Rows are points. Examples show where two turns around zero, p and q, send a point. Where does a point land after both, in the order given? Backwards means that the second turn is done in reverse. Each puzzle has new turns, and all numbers are rounded.

Turn p:
[-18  -4] => [ -1 -18]
[-60   9] => [-25 -55]
[-11 -39] => [ 35 -21]
[41 34] => [-22  49]
[47 -1] => [14 45]
Turn q:
[-29 -48] => [-51 -23]
[43 28] => [51 -2]
[-14  20] => [ 0 24]
Where do these land?
p, then q: [-29 -17] => [-12 -32]
q, then p: [-34  11] => [-33 -13]
q, then p: [63  6] => [45 45]

Turn p:
[-40  23  11 -21] => [-13  32 -23 -31]
[ -2 -45  20  67] => [-51 -49  43   9]
[ 17  -5 -32 -53] => [ 49  -5 -41   5]
[ 20 -11  -7   4] => [ 11 -15   7  13]
[ 16 -20  41   4] => [  6 -20  35 -26]
[-11  57 -33  -1] => [ -2  56 -21  30]
Turn q:
[ 15 -23  14  35] => [27 23 22 20]
[-76   2 -48 -20] => [-72 -40 -19  37]
[40 14 25  8] => [ 29  24   8 -31]
[-16 -37  -9 -47] => [ 10 -56 -21  17]
[ 9 41 33  6] => [ -6  17  24 -45]
[ 28   2 -14  18] => [ 13  30 -14   3]
Where do these land?
p, then q: [ -9 -57  19 -40] => [ 36 -43 -42  20]
q, then p: [ 20  53  39 -15] => [ 45  16 -28 -43]
q, then p: [25  7  7  8] => [22 17  3  4]
q, then p: [-38 -17 -41  50] => [-67  25  22  17]
q, then p: [  1  14 -23  -2] => [ -9  10 -21  10]

Turn p:
[ 29   5 -16 -32   8  18  -3  24] => [ 41 -12  -8 -12  -8 -10  11  28]
[ -9   0  -6  -8 -18  -8 -28  -5] => [ -9  14   9  -7 -15  -6 -23  13]
[  4   0   8  23  -2 -23  18 -43] => [-15  18   6  21  19 -18  -3 -40]
[-10 -22 -17 -30  31  17  -8  10] => [ 18 -22  10 -46   6   4   0   8]
[18 -4 18  8 -9 27  5 13] => [ 14  -9   6  18 -21  14  22   0]
[-29  29 -11  19 -17   1 -16 -10] => [-16  24 -20   4  -8  21 -32  -4]
[-40  -2 -27  17 -24 -19  -1  -8] => [-43  15 -23 -17 -10  -3 -21 -12]
[ 27  -8  20  20  25 -24  11  -1] => [ -2 -25  13  31  27 -16   8 -10]
[ 11   2  32 -18   8  10  21  19] => [12 -3 11  8 12 13 38 17]
Turn q:
[-18  15  47  -5  -5 -76 -19  12] => [ -6  -3  -4 -12 -44 -61  48  31]
[  8 -25 -27  -8  -2   9  15 -20] => [  4 -19 -13   0  16  25   1 -28]
[  5  13  25  -7  15 -11  45  14] => [ -2  24  12 -24  11  12  38  21]
[ 14  15 -15   3 -14 -16 -24  15] => [ 28   1  -4  -6 -23 -17 -17   0]
[ 15   8  44   4  -2  17 -13 -17] => [-13 -14  47   6   6 -13  -2  13]
[-20 -13 -16  27   4   7  18   4] => [  1  12 -21  29  10  20   6   3]
[ -5 -29   2  -1 -12  11  -6  12] => [-11 -18  -8   7 -13  20  -9   9]
[ -9  10 -19 -11 -13  25   8 -14] => [ -8  13   6   3   2  16 -13 -32]
[  7   4 -24   8   8  10  -7  -9] => [ 13   2  -6   6  16  -1 -17 -14]
[  2   1 -18 -11  21  24 -18   4] => [ -7   2  -9 -10  18  -1 -35  -4]
Where do these land?
q, then p: [ 33  20 -20  -5 -14  29 -25  27] => [ 26   7  33  16 -24  -3 -26  31]
p, then q: [  1   6   4 -22  16   1 -34   3] => [ -3 -11  10 -19  -8  -7 -20  29]
q, then p: [-26  32   7  25 -11  -8   6 -16] => [-17  16 -19  38  18   4  -3 -13]
p, then q: [-13  23  -7  13   1 -33   3  10] => [ -2  17 -34  12   7 -15 -16   4]
q, then p: [-31 -24 -19   6  12  -6   8 -27] => [ -9  -9 -21 -18   9  -2 -14 -41]
p, then q: [ 13 -19  -7  19  25 -11  33 -20] => [ -3 -21 -13   6  33 -10  32 -17]
q, then p: [  2 -25  19  14 -13 -11 -13  15] => [-20 -19  -6   2 -28  -3  16   7]
p, then q: [ 10 -24   4 -36 -18  16  -4 -16] => [  2   3  32 -27 -22   0  25   0]
q, then p: [ 11  11  19 -14   3  23  27  23] => [19 10  4 -4  3 34 16 25]

Turn p:
[ 22   8 -17  18  14  -6 -25   4 -16   5  11] => [-11  25 -23  10  -2 -10 -26   8  -4 -14  -2]
[ 10 -20  24 -76 -11 -12  18  -6  14   0  10] => [ 25 -19  39 -51  13  39 -17   0 -12  18  15]
[ -1   9   3  25 -12 -11  17  -9   8  12 -21] => [  6   4  -1   2   9 -21  26  14  18   7 -14]
[ -6  10   6 -10  -9  11  -4  -1  16   8  17] => [  5  -9   7  -5 -20  -1 -11  -5  10  15   7]
[-10   2   0  17  38   3 -10  13 -14  11   8] => [-16  25 -21  15  -8  -5   5  -9 -21   5  17]
[-10 -11   4 -21  -5   6 -36   5 -16  10   6] => [-32 -14   4 -13  -1  -2 -26  -5 -13   0  14]
[  1  15  19  -3   0   8   7  -5  -1 -19 -26] => [ -8  -1   8  -3   0  15  18  -6   1   7 -32]
[14 -8 -3 17 -9  5  8 19 -5 -4 -3] => [ 2 -6 -8 17  0  5  5 24 -2 -8 -3]
[ -3   5 -18 -16  -5   6  13   4   8   3 -14] => [ 11 -15 -13 -19  -3   6  11  -3   6  -7  -2]
[ -8 -13   4   6  -1  11  18 -33  -2  -7  11] => [ 21 -10   9  18  18  -8  -2 -22  -1  12  -4]
[  3  -7  -7  21   0  -6 -22   0  21  -7 -10] => [-16  10  -3  12   5   1   1   2  31 -12   5]
[-13  11 -14  22   2 -15  15   8 -15 -13  11] => [ 13  11   2  16 -11 -19  14   0 -14 -24  -2]
Turn q:
[-14  21 -10  12   1 -11   4 -11   8 -33   1] => [-18   6 -12  -7   7 -10  15  13  -3 -34   9]
[ -4  23  33   9  -5   1 -13  -4   9  18  -4] => [  9  33  18   7   6 -19  -6 -12 -12  -2  -9]
[-14  15 -12   2  -3   4  13  48   8  12 -18] => [ 13  -2   6   0  -5 -17  41  10  22  14 -25]
[ -6  13  -5  13  18  14  -5  -3   4 -11   5] => [-13  10 -15   3  14 -12  -4   5  13  -7  -1]
[ -5 -13  -6   7 -18   7  -2 -15 -30 -14 -13] => [  3  -4 -10  -2 -18  25 -16  13  -3 -21 -15]
[  5 -24 -11 -58   5 -14   8  27 -25  18  12] => [ -5 -24  -3 -24 -26  24  14  -7 -12  58   0]
[ 13 -16   2 -23   5   4   9  -9   6  -2  -6] => [-13 -14  17  -6  -2  15  -8  -7   6   9   9]
[ -9 -32  -4  11  11   3  11 -18  10  11   9] => [ -2 -30  -8  14  10   0 -16 -24   0  -6  -1]
[ -5  -5   8   0 -21   4 -40  -9   8  -1  15] => [  9  15  -6   8 -29 -17 -23  -5  -7  -5  19]
[ 10  21 -14   3   1   2  14   3   5  11   8] => [ 6 11 -6  2 16  8 21 -7 10  4  7]
[ 13   8  -6  10   1 -17 -11 -10 -15 -13 -21] => [ 11   4   1 -23   8   7  -9  23  -6 -17   2]
[ 16 -11  25  14   5   3  11   0  11   4  12] => [-1 -4 15 28 19 -2 -9 -2 -9  7  5]
Where do these land?
p, then q: [-16 -12 -14   6  -1  12  -1  -8  14  11   2] => [  2 -17  -9   7   8  -2  -2 -15  -4  -5  20]
q, then p backwards: [-13  -9 -15 -11  -2   6  -8   8 -29  23  -2] => [ 14  29  -3 -13   6  26  11  -6   6   5  -3]
p, then q: [ -1 -13   1 -40  -3  -5   8 -19   0 -13 -12] => [-29  -1  13  -9   1  12 -30  -9   6  17  -1]
q, then p backwards: [  3  14 -11  10   4 -22 -28   6  13 -48 -14] => [  1  -5 -20   3 -25 -39  -8  31  -6  28  -1]
p, then q backwards: [  4  13  -9  -6   3  15   9   2 -33   4  26] => [-16 -20  16  10  -9 -19 -21  -4 -18   9  13]
q, then p: [ -1 -16  -1  13  -2  14  -1  -2  -4   3 -16] => [-16   0  -1   7   8  13   0   5  18  -3  -2]
q, then p backwards: [ 26  17 -12   1   8   4  10  -7  15  17  -3] => [  0 -21   1  -4  12 -14   7 -19  24  -1  -6]
p, then q backwards: [-16  -1  16  12 -21   8   8  19  12  13 -12] => [  1  -9  -9 -12  -2  -2  12  34  11 -18   1]
q, then p: [-10  -8 -12  10  11 -16  10   3 -13  -9   4] => [  2  -8 -13   0  13   9   7  -2 -14 -18  10]
q, then p backwards: [-10  19  32   6   3   5 -15 -13  12  13 -10] => [ -3  14   4   7   7 -27 -12 -26 -16  -9  14]
q, then p: [ -6 -15  40  -8   2   5   4  25  15   2   4] => [-19   9  16   5  14 -29  18  20  -6  17   4]
p, then q: [ 41  10 -13   5  -1 -25   3 -14  -2 -14  33] => [ 12  35  12 -13   7 -14 -10  39   9   4  22]
